Every row gives one point. The ring and each string are closed loops that go straight from each point to the next, and from the last back to the first. Before rounding, they use only three directions, however many columns there are. Count how often each string passes through the ring. Passing back the other way cancels.

Ring, 8 rows:
[[ 20 -23   0]
 [ 41 -10 -16]
 [ 37  11 -27]
 [ 17  17 -15]
 [-19  12  -3]
 [-38   2  -8]
 [-37 -14  -9]
 [ -8 -25   1]]
String (30 x 3):
[[ 60  24 -48]
 [ 51  14 -16]
 [ 32   5  -5]
 [ 20   3 -20]
 [ 18   6 -45]
 [ 43  18 -55]
 [ 33  17 -52]
 [ 13   6 -29]
 [ 11   2   6]
 [ 18  18  11]
 [  8  23  12]
 [ -1  11  13]
 [ -4   5  -5]
 [-12   9 -24]
 [-31  16 -20]
 [-18   7 -39]
 [-22   6 -25]
 [ -6   0 -20]
 [-13   0   2]
 [-11   3 -31]
 [-29  12 -27]
 [-37  19  -8]
 [-26  20 -12]
 [ -9  13 -39]
 [  0   4 -22]
 [  6   9   7]
 [ 16  16   9]
 [  8   0   1]
 [ 13   5 -26]
 [ 32  17 -57]]
Times through: 1

Ring:
[[  2  -6  -4   2 -18  16]
 [ -2   9  -2   5 -30  20]
 [ -8  27   4  10 -38  13]
 [-11  25   9   8 -30  -2]
 [-10   7  12   0 -10 -16]
 [ -6 -24   9 -14  19 -25]
 [ -1 -42   5 -18  29 -22]
 [  5 -43   0 -13  22 -12]
 [  7 -33  -3  -7   7   0]]
String:
[[ -2 -14   7  -2   3 -18]
 [ -3 -13   6  -4   1 -11]
 [ -2 -31  11  -9  24 -35]
 [ -4 -46  10 -22  41 -39]
 [ -6 -51   7 -31  45 -28]
 [ -5 -30   4 -19  19 -10]
 [ -3 -20   3 -10   6  -7]
 [ -3 -26   2 -15  13  -7]
 [  2 -27   3  -7  10 -11]
 [  1 -25   2  -9   8  -7]
 [  3 -22   2  -2   2  -8]
 [ 13 -40  -2  -1  11  -9]
 [ 16 -49  -6  -4  15  -3]
 [  3 -35  -4 -14  12   4]
 [  0 -30  -3 -16  11   6]
 [  7 -40  -6 -12  12   6]
 [ 18 -40  -5   5   4  -4]
 [  8 -29  -1  -1   3  -5]
 [ 13 -41  -3  -2  12  -9]
 [ 12 -54  -3 -12  26 -11]
 [  0 -42  -1 -21  24  -5]
 [ -1 -28   2 -13  13  -7]
 [ -2 -26   3 -13  12  -8]
 [ -2 -47   3 -25  34 -18]
 [ -1 -60   6 -29  50 -33]
 [  0 -45   9 -16  35 -36]
 [  0 -29   9  -6  18 -31]
 [ -3 -34  11 -13  28 -37]
 [ -7 -35  11 -21  33 -34]
 [ -5 -28  12 -12  24 -36]]
Times through: 1
String (29 x 6):
[[  3 -47  -1 -20  27  -8]
 [ 11 -54  -4 -12  25  -9]
 [ 16 -42  -4   2   9  -7]
 [  9 -23  -1   4  -4  -2]
 [  0 -13   1  -2  -5   0]
 [ -5 -15   0 -12   0   7]
 [ -5 -12  -1 -11  -4   9]
 [ -2  -6   2  -1 -11   3]
 [  1   5   1   9 -25   7]
 [ -4  -3   2  -3 -11   5]
 [-10   9  -1  -6 -23  21]
 [-11  31   1   6 -44  27]
 [ -9  45   5  20 -57  19]
 [ -8  45   8  23 -55  10]
 [ -4  10   6   9 -23  -3]
 [ -8   1   5  -4 -11   0]
 [-13   8   7  -7 -12   1]
 [-15  17  11  -2 -16  -7]
 [-12  26  18  12 -23 -26]
 [ -9   9  15   5  -9 -27]
 [ -5  -2  11   3  -4 -23]
 [ -5 -11   6  -6   1 -10]
 [ -8 -19   6 -15  11 -11]
 [ -8 -32   8 -22  27 -21]
 [ -4 -53   9 -27  47 -38]
 [  3 -56   8 -19  45 -40]
 [  3 -31   5  -6  16 -21]
 [  0 -22   3  -7   7 -10]
 [ -4 -22   2 -14   9  -3]]
Times through: 4

Ring:
[[  2  -1   0 -15  -2   1   2  -7   7   0  29]
 [-19  -5  -3  -5   9  -2   6   3  14  -4  13]
 [-28   0  -1  24  17 -12  10   9   5  -5 -14]
 [-19   7   3  37  12 -13  11   9  -8  -4 -31]
 [  3  10   7  27   0  -6   9   1 -17  -1 -23]
 [ 15  10   7  14  -7  -3   5  -7 -16   2  -4]
 [ 15   5   4  -4  -7  -2   1 -12  -5   2  22]]
String, 24 rows:
[[-16   7   3  34  12 -14   9   5  -6  -3 -22]
 [ -7   4   2  15   4  -4   8   3  -4  -3 -10]
 [ -8   8   4  29   7 -12   8   2  -9  -1 -18]
 [ -2   4   3  13   0   1   9   3  -7  -3 -14]
 [  6   5   4   7  -7  10  10   4 -12  -3 -19]
 [ 14  12   8  24  -7  -2   8  -2 -22   1 -22]
 [ 21  19  12  39  -5 -17   5 -11 -29   5 -15]
 [  9  13   8  28   0 -17   4  -9 -16   3  -2]
 [  6   8   5  15  -1  -9   4  -7  -9   1   3]
 [ 18  15   9  22  -3 -20   0 -18 -15   6  16]
 [ 23  10   7   2  -9 -10  -2 -19 -10   6  30]
 [ 20   2   2 -21 -13   7   0 -13  -1   2  33]
 [ 15   3   2 -15  -7  -4  -2 -17   3   3  42]
 [  9  -3  -1 -29  -7   5  -1 -12  10   1  46]
 [  1  -6  -2 -27  -6  15   4  -2  10  -3  23]
 [ -5   1   1   1   2  -1   6  -1   2  -2   7]
 [-12   0  -1   2   7  -8   4  -2   8  -2  16]
 [-25  -5  -4  -1  14  -9   4   2  18  -4  21]
 [-25  -1  -2  11  15 -12   6   3  11  -4   7]
 [-12   2   1  13   7  -8   6   1   1  -2  -1]
 [-17  -3  -2   2   6   3   9   8   6  -5  -5]
 [-31  -3  -3  16  15  -3  11  14   8  -7 -18]
 [-39   5   1  51  27 -27  12  13   0  -5 -32]
 [-34   9   4  60  25 -31  11  10  -6  -3 -36]]
Times through: 1

Ring:
[[ -9 -11  -5   8  -3   8  -9 -13  19 -16  -4  10   6  19]
 [ -5   0 -10   5   0  11  -1 -19  22 -23 -15   1  25  18]
 [  2  13  -1  -5  11  13  13  -9  15 -17 -17  -7  30   2]
 [  7  12  21 -13  19  12  20  15  -2   1  -6  -8  11 -18]
 [  7   5  29 -13  19  11  16  25  -8   8   2  -4  -4 -22]
 [ -2 -11  24  -4   9   8   0  21  -4   9  11   9 -21  -9]
 [ -8 -15  12   3   2   7  -9   7   6   1   9  13 -18   5]]
String:
[[  5  21  14 -15  22  13  22   8   3  -2 -10 -10  18 -19]
 [  8  18  22 -16  23  13  24  16  -3   2  -8 -11  13 -23]
 [  5  16  25 -16  24  11  21  20  -6   8   0  -6   1 -26]
 [ 22  10  44 -21  25  16  33  40 -18   9  -7 -19  12 -34]
 [ 17   1  36 -14  17  14  23  32 -12   4  -6 -13   8 -22]
 [  8  -2  24  -8  12  12  12  18  -3  -1  -4  -5   5 -10]
 [ -3   0  17  -6  12   9   5  13   1   4   5   5  -9  -9]
 [ -5  -1  13  -4  10   8   2   8   4   1   4   6  -8  -5]
 [  1  -7  20  -4   9  10   4  16  -1   2   3   3  -7  -7]
 [ -8  -2  11  -2   9   7  -2   6   5   3   7  10 -13  -3]
 [-14  -7  10   0   8   5  -9   6   5   7  16  18 -27  -2]
 [-13 -22  14   6   0   4 -16  11   3   7  19  21 -35   5]
 [ -5 -29  14   9  -7   7 -14   9   6  -4   7  14 -16  15]
 [ -6 -24   6  10  -7   8 -12   0  11 -10   1  11  -5  18]
 [-14 -19  -5  12  -7   6 -18 -12  18 -12   3  17  -8  23]
 [-16 -16 -12  13  -8   6 -18 -19  23 -17  -1  17   0  27]
 [ -4 -17 -11  13 -11  10 -10 -20  25 -29 -16   4  25  32]
 [  2 -10  -4   7  -5  12   0 -13  19 -26 -19  -3  31  22]
 [ -4  -1   2   0   5  10   2  -5  13 -11  -6   3  10   6]
 [-13   4  -5   1   7   7  -4 -11  16  -7   1  11  -1   6]
 [-11   9 -18   4   3  10  -1 -27  27 -23 -15   4  26  17]
 [  6  12 -14   1   3  15  14 -25  27 -36 -35 -15  60  18]
 [ 10  12  -3  -4   7  16  19 -13  18 -28 -31 -17  53   8]
 [  4   7   5  -5  10  13  12  -2  11 -14 -15  -7  25   0]
 [ -5   3   6  -3  10   9   4   0   9  -5  -2   4   3  -2]
 [ -8  15   3  -7  16   9   8  -3  10  -2  -1   4   2  -8]]
Times through: 3

Ring (9 x 14):
[[  9  25 -18  -1  10  -4 -28  11  13   1   4  -1 -25   2]
 [  4  18 -12   4  30  -1 -39  19  18   1  -2  -1 -15   9]
 [  4  11  -3   5  32   0 -37  23  16   1  -7  -3  -4  11]
 [ 10   1  12   2  20   0 -21  23   7   1 -12  -5  14   9]
 [ 16  -3  19  -2   4  -1  -3  19  -1  -1 -11  -6  21   3]
 [ 21  -2  19  -9 -16  -3  18   8  -9  -7  -3  -3  17  -6]
 [ 22   5  11 -12 -24  -5  22   2  -9  -9   4  -1   5 -11]
 [ 21  13   1 -11 -23  -6  15   0  -5  -7   7  -1  -7 -11]
 [ 15  23 -14  -6  -7  -6 -10   5   6  -1   7  -2 -22  -5]]
String:
[[  6   2   9   7  34   1 -37  30  13   6 -17  -7  13  15]
 [  5  -1   9  -3  23   3  -2   9   6 -21   6   7   5   0]
 [ 10   4   6  -4  11   0  -4  10   4 -12   3   2   2  -1]
 [ 18   6  11  -1   1  -4 -16  22   2  10 -15 -11  12   5]
 [ 12   2  10  -4   7   0   0  11   2 -11   0   1   7  -1]
 [ 10  -4  13  -7  10   2  13   5   0 -23   8   7   9  -5]
 [ 26 -11  33  -9 -23  -3  25  13 -15  -3 -12  -8  35  -5]
 [ 28  -6  29 -11 -31  -5  28   9 -16  -2  -9  -8  29  -8]
 [ 16  -6  19 -13 -10   1  34  -3  -9 -27  12   8  12 -12]
 [ 15   3   9  -9  -4  -1  15   2  -2 -17   8   4   3  -8]
 [ 19  10   5  -7 -12  -5   1   9  -2   0  -2  -5   1  -4]
 [ 30  15   5 -12 -42 -10  16   4 -11   6  -2 -10  -1 -11]
 [ 27  17  -1 -15 -41  -9  24  -4 -10  -4   9  -3 -10 -16]
 [ 16  13  -3 -13 -16  -4  18  -6  -2 -18  17   6 -14 -13]
 [ 13  13  -3  -7  -2  -3   1   4   3 -11   8   2 -10  -6]
 [ 16  19  -7  -5  -7  -6 -11   9   4   2   1  -4 -13  -3]
 [  9  12  -5  -6   8  -1  -1   2   6 -17  13   6 -13  -5]
 [  7  23 -18  -5  10  -2 -14   2  12 -12  15   6 -29  -4]
 [ 11  41 -33   2   6 -10 -53  17  19  22  -4 -11 -40   7]
 [ 10  26 -17   1  11  -6 -38  17  15  11  -4  -7 -22   6]
 [ 11  12  -3  -2   9  -2 -15  12   7  -3   0  -1  -7   1]
 [  4  12  -7  -1  25   1 -21  11  13 -12   7   5 -13   3]
 [  0  12  -9   2  37   2 -30  14  18 -11   5   5 -13   7]
 [  9   9   0  -2  15  -1 -13  12   8  -8   2   1  -4   2]
 [ 10  12  -1   2  17  -3 -30  22  11   6  -9  -6  -2   8]
 [  7  11   2  11  36  -2 -60  39  18  22 -26 -14   8  22]]
Times through: 1
